Every row gives one point. A path goes straight from each point to the next, and from the last back to the first. The post is the endless flat space through its rows: a point in 2 columns, a line in 3, a plane in 4, and so on, so that a path can go around it. Count how often the path circles the post. Going back the other way cancels.

Post:
-14  5  -55
-8  35  18
Path, 26 rows:
-22  -40  -46
-32  21  -9
-47  43  -39
-53  41  -74
-59  45  30
-29  -20  10
16  10  -10
18  11  25
-15  26  92
-85  -17  -81
-44  97  29
23  77  -26
43  -18  -82
3  9  9
-42  -26  -30
-49  33  -32
-25  22  -74
19  49  8
36  -14  -25
-11  1  -10
-68  -20  -8
-65  18  -119
-11  20  -70
-13  54  -25
-42  32  -23
-49  -21  14
Times around: 2

Post:
4  18  -16  -49  37  9
-13  -16  3  15  -3  15
43  17  -4  -50  -3  36
-15  36  14  73  -24  8
5  -14  10  0  -23  -19
Path, 27 rows:
-16  17  -58  -16  53  13
58  -40  -2  -14  6  -22
-51  -82  38  53  -20  -23
-6  47  49  -12  -45  -34
-13  21  2  15  -29  55
22  -5  -6  108  -93  55
-24  20  -51  -35  123  -56
8  -5  16  -53  40  -18
26  0  38  25  -72  12
-32  -59  16  34  -83  -40
-26  -25  11  8  -54  -21
-10  -21  0  63  -40  13
33  -79  -2  59  -39  45
9  -71  37  56  -32  -36
9  94  28  -10  32  37
4  56  -21  2  73  102
3  -22  30  38  -41  35
-36  24  25  -5  -58  -69
3  131  -35  7  8  25
17  22  -24  19  31  10
38  -48  25  51  -7  67
-57  -139  -2  -21  24  -77
1  19  5  106  -39  71
35  -26  -8  -40  9  5
-20  0  43  38  -12  -4
35  75  9  -18  -18  32
46  68  -28  -22  -30  91
Times around: 4

Post:
-2  52  -33  43  -12  -14  -42  -28  11
-33  9  15  0  -9  -47  -3  -34  51
95  -22  13  31  -40  69  25  -3  -23
-12  23  12  -20  -3  -15  -20  3  -22
47  22  -51  -14  27  15  -49  -6  20
-40  -17  -35  16  -28  -47  -19  5  11
42  22  -39  29  28  -66  -24  -6  7
88  6  -8  -4  -72  50  65  -11  -20
Path (24 x 9):
11  -1  21  7  51  4  -41  21  -22
-10  -54  -34  74  31  -35  4  33  25
73  24  2  -41  14  52  59  -33  77
36  31  -84  -52  -30  -67  -9  36  47
-1  -27  -30  78  -32  -29  -23  -1  87
2  -8  5  57  14  44  -36  -15  41
39  64  0  -72  13  56  -63  27  -4
-7  -1  -69  34  14  -71  -54  12  39
22  13  -3  102  -57  -121  -1  -2  -33
-6  -5  -22  -67  38  37  -119  4  46
26  61  93  38  -12  -23  -6  -3  8
34  38  60  -18  -79  19  35  -46  37
24  -42  -20  -43  45  -22  -63  18  -86
23  4  -45  33  0  -24  26  -24  30
71  -19  4  38  47  -9  7  71  -43
40  -31  44  37  2  12  -49  2  89
-28  -4  -27  10  -62  -17  1  -44  48
-29  -73  42  -13  -8  87  -38  10  -17
34  -9  -25  53  -15  -10  63  -30  35
-31  -8  -56  1  -23  25  -13  7  -27
83  -27  -37  133  4  -103  34  -7  25
10  101  1  -57  -24  -119  15  -17  77
37  24  9  -91  -60  23  -8  -31  -2
5  -38  -2  83  -17  -76  22  -7  -26
Times around: 3

Post, 11 rows:
35  -54  -8  -41  -35  0  33  11  -35  -25  -2  83
-36  2  1  6  -2  -19  -62  -3  -1  41  18  -9
-13  11  -35  -4  19  36  -3  43  -65  48  55  -52
-48  25  -74  -4  59  54  11  9  -30  2  14  -59
24  -23  -34  9  64  -9  16  61  -21  -5  -33  4
-7  19  -60  1  49  43  -14  18  18  77  28  -96
36  -47  31  -10  7  25  18  71  -14  -44  34  57
2  -25  -7  -30  -28  22  8  -30  -23  31  -110  -26
-30  -37  -16  -18  37  14  -27  26  -13  76  34  -35
-34  -60  12  -3  -25  -41  -26  24  11  6  57  -68
-1  -55  53  16  -22  -28  42  -21  -11  13  -42  62
Path:
-6  28  11  30  33  -25  -21  14  -10  99  3  94
-12  -30  69  45  -65  -14  -39  32  5  47  7  -34
29  -114  13  42  0  -51  34  59  -18  11  -118  -56
-51  13  -78  -8  -16  31  53  16  -57  -85  -3  -62
26  -31  4  7  57  -41  42  66  7  78  38  50
-16  17  -15  -15  33  49  -19  -20  67  22  18  -34
72  -35  -32  -42  -20  10  7  21  -1  -51  6  -37
-5  42  7  95  96  -12  -49  22  42  59  -85  -39
-40  -102  -29  -1  2  5  61  24  -72  35  -47  18
-58  -44  -5  -5  42  -15  18  -4  55  -4  -2  41
-45  96  -28  32  88  -6  -24  -36  20  93  -63  32
38  -76  -35  -94  -18  13  18  23  -70  19  35  -18
-35  7  0  -26  8  6  -14  -33  -3  26  -10  -32
13  -26  59  -12  -36  -19  -50  8  17  134  -41  28
-58  -27  35  57  -19  -22  -12  13  2  62  27  -17
13  -25  0  -31  -13  82  27  28  7  48  -10  -50
0  -3  38  -47  -55  42  -26  37  11  6  40  -57
-56  18  -53  -24  30  12  -13  -9  61  -91  108  -65
3  -37  16  40  78  9  -36  39  84  26  17  -96
9  -2  -59  18  30  39  -57  -36  0  127  -53  -21
-28  9  -40  -27  28  56  -47  -5  -9  93  -21  8
-49  -20  58  38  -29  -39  49  35  -29  -69  59  78
15  3  -15  -40  -3  37  14  31  -55  19  32  1
-16  38  -19  -24  -32  -24  -27  -12  -69  70  50  -20
5  -48  -24  -8  46  4  57  34  72  -21  -17  -45
-6  -35  -33  19  18  6  21  84  -15  99  86  -104
13  -8  -30  -7  2  42  -45  58  -26  40  57  -50
-23  18  -63  -25  19  30  -81  28  -28  -72  47  17
61  -3  -14  -33  30  -14  10  5  -70  27  -88  21
34  -11  -27  -75  -59  42  10  15  -36  15  39  -18
Times around: 1

Post:
-14  -42  47  -1  2  0  -24  33  -28  -19  33  -27  19  43
17  19  15  -35  3  -14  51  -5  5  43  18  -1  -5  35
-10  2  0  44  -47  106  23  -62  -75  54  37  -37  24  20
-27  -27  -1  -32  -15  -1  22  22  -66  32  23  31  -10  31
4  -4  -14  52  -22  -27  34  38  16  -62  -5  -7  64  -56
8  -57  31  41  20  -12  -4  6  44  17  11  30  -18  -12
19  86  29  36  -12  53  59  -3  -3  -2  10  79  30  17
30  -28  -34  28  25  1  32  71  36  0  -3  -27  0  -21
-40  -20  -26  -20  40  35  -12  11  -27  1  -28  16  24  28
-40  53  -116  -51  -89  -27  2  48  9  19  -41  -3  -4  -1
42  37  8  -31  27  35  3  -38  -69  -6  -7  25  0  20
33  -101  7  26  -17  4  -11  -9  -16  -9  -35  -11  26  -5
18  -9  -81  15  10  -27  -11  3  -23  30  -28  30  25  12
Path:
46  34  -33  5  -1  24  38  -38  24  18  -29  3  35  21
43  -82  12  -33  -24  -43  20  80  53  -31  12  49  -12  -20
25  -21  -114  -5  17  -5  8  -14  -53  -54  -58  95  36  -20
-17  -44  -51  48  -40  -12  59  75  -66  16  14  71  -4  -9
-43  -36  4  25  2  25  -7  69  -54  40  27  -7  -11  58
38  -158  -8  47  64  -14  4  -14  7  41  -55  -34  22  -32
14  -20  87  -27  11  32  46  13  -82  83  98  21  -15  92
43  -52  -41  -57  10  -8  32  -12  -10  83  2  -9  -30  28
-14  -98  1  24  -11  85  32  -1  -41  -5  9  9  -9  -41
-38  -88  -21  45  -19  47  -2  32  -36  52  72  -46  -39  43
83  -4  -21  -4  7  -35  100  11  0  16  -38  -40  -2  11
39  3  -13  65  -41  13  37  -8  28  22  -16  -15  22  -19
47  96  86  -47  -85  24  30  -41  -61  -51  -18  87  33  -40
-11  0  2  -42  -80  68  55  -18  -30  42  -6  38  21  14
-24  -5  44  -87  8  -46  -43  0  -15  -35  66  -26  -11  64
9  -73  27  -37  -5  16  6  -22  -16  -38  -45  -45  -18  5
8  116  -60  -7  -62  -8  18  46  -52  -38  -59  66  58  52
-108  40  -20  95  -14  27  51  105  32  31  58  36  21  26
-5  0  -80  20  -8  77  32  23  0  46  -27  11  3  29
-40  -34  -30  8  -32  59  4  -3  -81  -27  -52  -57  78  41
-17  -27  23  50  -18  12  -1  10  16  40  13  -2  -33  -19
-3  91  -64  3  -17  41  32  20  -44  75  28  23  -14  5
35  65  -82  74  -71  8  38  -18  29  18  13  85  27  -75
-53  -69  -60  -32  39  5  17  33  -36  24  11  2  -18  -15
-13  31  -89  -8  1  -46  -72  92  22  -97  -65  -46  33  46
-4  1  67  -10  -13  -33  27  14  -67  -26  -16  19  53  64
-37  49  -107  75  55  32  7  -18  -95  69  -19  43  62  29
-55  71  25  -43  -16  37  -33  26  -44  -2  19  -4  18  20
-19  129  -39  77  -115  35  37  -17  -53  -12  63  38  65  -72
51  -17  38  -1  -34  20  18  12  -7  28  19  43  -5  27
Times around: 4
